Every row gives one point. Two turns around zero, p and q, are shown by what they do to some points. Write where each new point lands after one turn and then the other. Backwards means that the second turn is done in reverse. Each puzzle has new turns, and all numbers are rounded.

Turn p:
[ -4 -19   7] => [ 10 -18   4]
[-16   9  45] => [42 16 19]
[-10   7 -73] => [-73  -7   7]
[30  3 21] => [ 21   8 -29]
Turn q:
[-37  54  26] => [ -5  14 -69]
[-29  17  -1] => [  8 -10 -31]
[11  5 22] => [-20  15  -2]
[ 33 -27 -31] => [18  1 49]
[ 44 -38 -30] => [13  2 64]
[-22 -10  13] => [-14 -20 -12]
Where do these land?
p, then q: [-67 -17  11] => [-70   8   1]
q, then p: [-12 -10 -18] => [  8 -17 -15]
p, then q backwards: [30 27 -2] => [ 1 36 18]
p, then q: [50  1  9] => [48  3 17]

Turn p:
[ -1  52 -20 -34] => [-33  -5   3 -56]
[-62 -36  42  24] => [-17 -18  33  76]
[ 14  27 -22  20] => [ -5  36  -3 -21]
[ 29 -33  44  16] => [56 -8 17 25]
[  3 -24 -22 -31] => [ -1 -25 -37  -3]
[ 27 -15 -12  21] => [ 26  23 -18   4]
[-10  29 -11 -16] => [-26  -2   4 -25]
Turn q:
[ -6 -50 -12  10] => [ -9 -49  18   1]
[ 26  21 -22  -9] => [-15  18 -14 -31]
[-25  38 -21 -10] => [-11  44  24  -2]
[-30  48 -22  21] => [-33  49  16  21]
[ 28 -23  71  12] => [ 44 -33 -52  29]
[  8 -34   7 -24] => [ 24 -30   6 -18]
Where do these land?
q, then p: [  6  39 -54 -42] => [-30 -45  32 -47]
p, then q: [10 32 -9  9] => [21 28  4 -7]
p, then q: [ 17 -29  45   8] => [ -4 -29 -49   2]
q, then p: [  5 -30   5  32] => [  1   6 -19  40]
p, then q: [ 23  50 -22 -27] => [ 41  20  30 -36]
q, then p: [-34 -54  12  11] => [44 -1  6 49]
p, then q: [-27  -6  22   9] => [  0 -12  -8  34]
